Every row gives one point. Two turns around zero, p and q, are shown by what they do to some points. Where does a point land after both, in the order given? Backwards means that the second turn is done in reverse. Each puzzle has new turns, and all numbers are rounded.
In the rows, zero is written as 128.

Turn p:
[168 147] -> [167 108]
[130  88] -> [ 97 102]
[119 190] -> [172 173]
[103  73] -> [ 69 114]
[119 141] -> [133 143]
Turn q:
[157 124] -> [145 104]
[160 156] -> [170 124]
[ 67 105] -> [ 69 157]
Where do these land?
p, then q: [131 137] -> [136 124]
q, then p: [151  75] -> [ 72 114]
q, then p: [ 70 186] -> [195 176]
p, then q backwards: [161 115] -> [160 112]
q, then p: [129 127] -> [127 127]

Turn p:
[132 180  58] -> [ 98 142  47]
[ 92 119 140] -> [157 102 131]
[157  85 151] -> [137 157 176]
[131 128 163] -> [121 111 158]
Turn q:
[ 78 107 110] -> [ 75 143 142]
[190  69 114] -> [167  96 198]
[119 175 168] -> [146 157  76]
[136 172 129] -> [139 116  86]
[117 117 119] -> [113 128 138]
Where do these land?
p, then q: [134 165 152] -> [ 99 155 148]
q, then p backwards: [155 107 143] -> [118  95 142]
q, then p: [168 122 111] -> [134 153 164]
q, then p: [135 146 162] -> [ 99 146 109]
p, then q: [ 48 100  71] -> [164  38 160]

Turn p:
[ 61 118 138 127 147 164] -> [155 191 116 101 144 151]
[127 149 128  70 133 141] -> [168 130 119 147 156  94]
[137 142 121 161  60 121] -> [134  99 115 131  59 141]
[128 108 121 138 108 158] -> [142 118 121  92 117 136]
[ 84 154 118 161 155 148] -> [108 186  98 115 120 131]
[176 111 111  45 152  34] -> [127  90 220 197 168  74]
[127 145 177 165 132  89] -> [ 94 129 121 173 121 176]
[184  96 110 158 136 168] -> [ 96  81 117  68 138 122]
Turn q:
[ 95 135  87 113 149 126] -> [152 149 107 152 165 134]
[173  93 105 150 103 133] -> [127  78 161 148 113 154]
[ 80 107  99 171  61 129] -> [ 68 146 149 197 135 156]
[ 87 188 114  81 115 105] -> [145 178 105 160 141  66]
[123 107 188  97 158 123] -> [118 124  76  78 104 122]
[152 146 188 102 164 170] -> [157 148 118  58  83 126]
[186 119 114 183 145 110] -> [128  73 182 104 154 139]
Where do these land?
q, then p: [125 181 166  97  88 158] -> [142 108 115 190  73 128]
q, then p: [129  69 133  82 149 118] -> [132 117 158  70 108  91]
p, then q backwards: [ 74 133 177 159 181 125] -> [ 47 120 115 159 140 163]
p, then q: [ 74 181 110 121  96 111] -> [113 126 199 154 127  90]
p, then q backwards: [125 123 138 148 152  99] -> [107 122 126 160 107 131]
q, then p backwards: [145  72 146 162 135 116] -> [173  99 150 169 124 131]
q, then p backwards: [172 188 116 155 158 122] -> [123  73  92  74 137 132]
p, then q: [161 123  88  82  72 187] -> [145  32 105 153 110 105]
q, then p: [148  82  78 146 122 116] -> [107 126 131  70 149 164]

Turn p:
[130 101 153 113 150 117 137 137] -> [146 133 133 156 113 119 125  98]
[ 94 163 127 162 137 120 108  99] -> [121 158 115 127 139 162 100 169]
[ 84 132 111 145 102 110 127 113] -> [118 135 147 130 144 119  97 173]
[ 91 142 117 133 112 127  74 110] -> [ 91 115 119 138 123 152  93 169]
[183  93 108 123 143 147 147 123] -> [111 143 123 115 112  97 177  91]
[172 115 110  82 160 153 171 154] -> [142 117 151 131 123 122 203  81]
[119 162 128 131 100  98 104  92] -> [ 98 132 132 109 156 151  82 137]
[131 129 145 146 125 117 127 180] -> [164 105  97 141 144 112 126 128]
[148 114 154 116 124 164 156 144] -> [160 114 134 107  97 117 149 106]
Turn q:
[147 148 102 152 113 116 125 172] -> [134  84 128 133 160 139  99 108]
[141 129 132 113 169 139 104 138] -> [148 151 146 150 141 105 112 141]
[ 87 114  86 114  88  99 115  92] -> [118 125 154  65 116 132 165  90]
[136 137 152 143 131  91 132  91] -> [158 144 100 109  97 147 123 124]
[ 99  90 158 139 116 159 116 178] -> [ 72 107 146 128 126 112  99 174]
[134 113 109 165 134 167 169 113] -> [110 120  75 131 157 113 159 142]
[146 139 128  97 163 121 159 108] -> [167 141 124 161 116 124 161 131]
[106 171 131 134 101 132 127 154] -> [111 114 145 131 147 178 117 126]
[156 111 154  95 138 127 104 106] -> [135 165 135 146  92 102 116 116]
Where do these land?
p, then q: [126 105 164 154  80 137 136 144] -> [144 116 154 120  99 105 103  83]
p, then q: [152 136 125 141 143 224 132 134] -> [ 88  78 130 169 112 135 182  91]
p, then q backwards: [114 131 102 131 143 104 103 142] -> [137 140 133 134 134 166 147 148]
p, then q: [145 113 125 116 103 109 123 104] -> [135 151 149 102 109 137 131 136]
q, then p: [129 225 112 125 146 118 129 141] -> [138 158  80  97  77 157 176 113]
q, then p: [ 69 108 125 117 126 125 126 140] -> [171  98 151 145 114 125 117 112]
p, then q: [121 120 162 130 139  99 121  92] -> [123 169 132 112 145 149 105 110]
p, then q: [153 102 142 106 132 107 131 127] -> [139 153 108  98 112 134 136 120]
p, then q: [143 113  96 133 141 129 150 128] -> [151 113 118 132 119 154 146 141]

Turn p:
[128 139 146 119 124  89 131 112 115 175  95] -> [ 93 126  96 100 107 153 135  91 119 137 140]
[113 100 180 123 139  94 127  65 147 123 100] -> [106 176 119 135 111 128 116  62 163 113 160]
[106 109 154 122  72 111 146  96 124 129 129] -> [116 159 145  88 161 130 145  87 143 123 133]
[131 122  83 112 116 174 100 120 144 145 137] -> [151 145  90 137 155 107 129 155 118 146  90]
[158 189 122 143 137  96 195 157 167 131 103] -> [ 68  99 136 152 104 149 186 152  96  82 144]
[ 71 104 137 108 142 121 150 109 122 123 126] -> [137 157 138 123 145 133  93  92 102 106 149]
[167  99  98  86 134 172  99 159 119 134 177] -> [156 139 141 129 118  86 111 176 107 184  81]
[ 61  89 190 148 126 104 101 101 146 138 145] -> [112 139 127 102 153  96  66  71 170 105 157]
[142 128  63 124 150 131 102 125 112 108 185] -> [167  97 141 177 146 103 125 131 105 174 100]
[145 115 114 139 122 129  94 172 117 103  98] -> [174 106 118 111 102 117 144 158 142 133 148]
[187 155 105 179 137 164 160 175 104 128 107] -> [141  81 139 133  88 170 163 186 132 103  85]
[127 186 146 133 138 151 131 147 119  99 133] -> [115 112 146 149 142 163 121 176 139 129 151]
Turn q:
[166 125 141 158 109 141 178 185  91 104 152] -> [ 84 188 162 140 130 115 148 139 126  84  84]
[172 144  90  96 105 129 163 130 141  97 105] -> [109 148 180 160 106 123  99 116  91 155 130]
[128 135 147 117 166 132 109 139 136 117 101] -> [ 98 110 120 124 146 157 132 116 141 151 134]
[106  95 122 108 110 143 100  94 179 154 111] -> [179 100 113 122  92 161 138 116 114 142 166]
[174 190 123 137 112 118 100 120 133 120 116] -> [ 93  86 146 171 122  83 134 123 128 143 135]
[133 185 148 136 120 192 184 150 118  92 137] -> [110 155 156 163 133 126 161 139 123 160  41]
[115 126  64 107  98 143 114 116 116 165 154] -> [184 135 153 131 116 103 120 177 131 137 162]
[ 90 148 155 102  93 129 125  74 115 168 151] -> [171 118  74 115  86  91 128 150 135 156 114]
[150 148 150 154 125 136  89 119 128 129 133] -> [114  97 125 139 126 105 162 114 151 122 132]
[ 99 127 102 107 119  90 114 143 164 124 153] -> [154 114 120 157 123 150  78 143 140 108 143]
[ 73  71 120 171 157 131 156 106 138 208  92] -> [177 111  94  46 157 159 152 150  64 105 142]
[132 108 126 154 126  81 100 167  73  68 128] -> [ 90 177 114 155 179 108 113 101 159  87 157]
[129  91 127 135 171 117 135  83 139 127 135] -> [149 113 133  75 136 135 110  87 130 125 129]
[124 101 177 109 183 109 126 166 121 120 124] -> [ 78 138 102  93 141 177 115 121 161 119 122]
Where do these land?
p, then q: [132 121 116  81 139 168  68 124 121 139 112] -> [114  95 164 142 131 108 128 187 123 121 165]
p, then q backwards: [ 96 141 100  83 198  73 211  91  82 105 126] -> [157  89  87 131  88 127 162 136 209  74  48]
p, then q: [141 126 118 174 112 115 124 146 142  93 112] -> [123 144 149 128 106 150 109  94 115  97 107]
q, then p: [134 126 120 146 104 108 132 164 159  96 167] -> [151 121 137 148 134 131 140 140 189 103 150]
q, then p backwards: [160 162 121 152 124 133 110 138 130 131 123] -> [142 147 122 143 127 106 139 139 154 115 158]
p, then q: [121 110 139  90 123 125  58 143 100 192  99] -> [156 118 152 130  98 113  98 190 133 155 197]
p, then q: [136 118 153 180 119 130 110 103 141 108 167] -> [132  81 111 125 122 166 122  83 112 110 127]
q, then p: [125 167 161 115  92 113 130 138 154 117 133] -> [162 103 106 106 146 127 153 115 146  97 120]
p, then q: [110 146 138 178 144 148 138 168 135 106 142] -> [113 148 129 140 134 173 140  91 158  96 136]
q, then p: [132 110  97  79 173 117 225  86  77 156 144] -> [ 95 143  75  88 103 147 116 156 106 222 189]
q, then p: [144 105 157 114 131 136 112 130 164 148 102] -> [143 160 145 108 164 127 125 130 120 126  94]
q, then p: [101 142 107 158 106 123 140 116 170 129 138] -> [163 120 141 128  87 139 147 124 160 132 112]
q, then p: [129  90 137 115  99 175 107 116  88 143  99] -> [ 75 120 156 130 154 146 150 134  84 136 100]
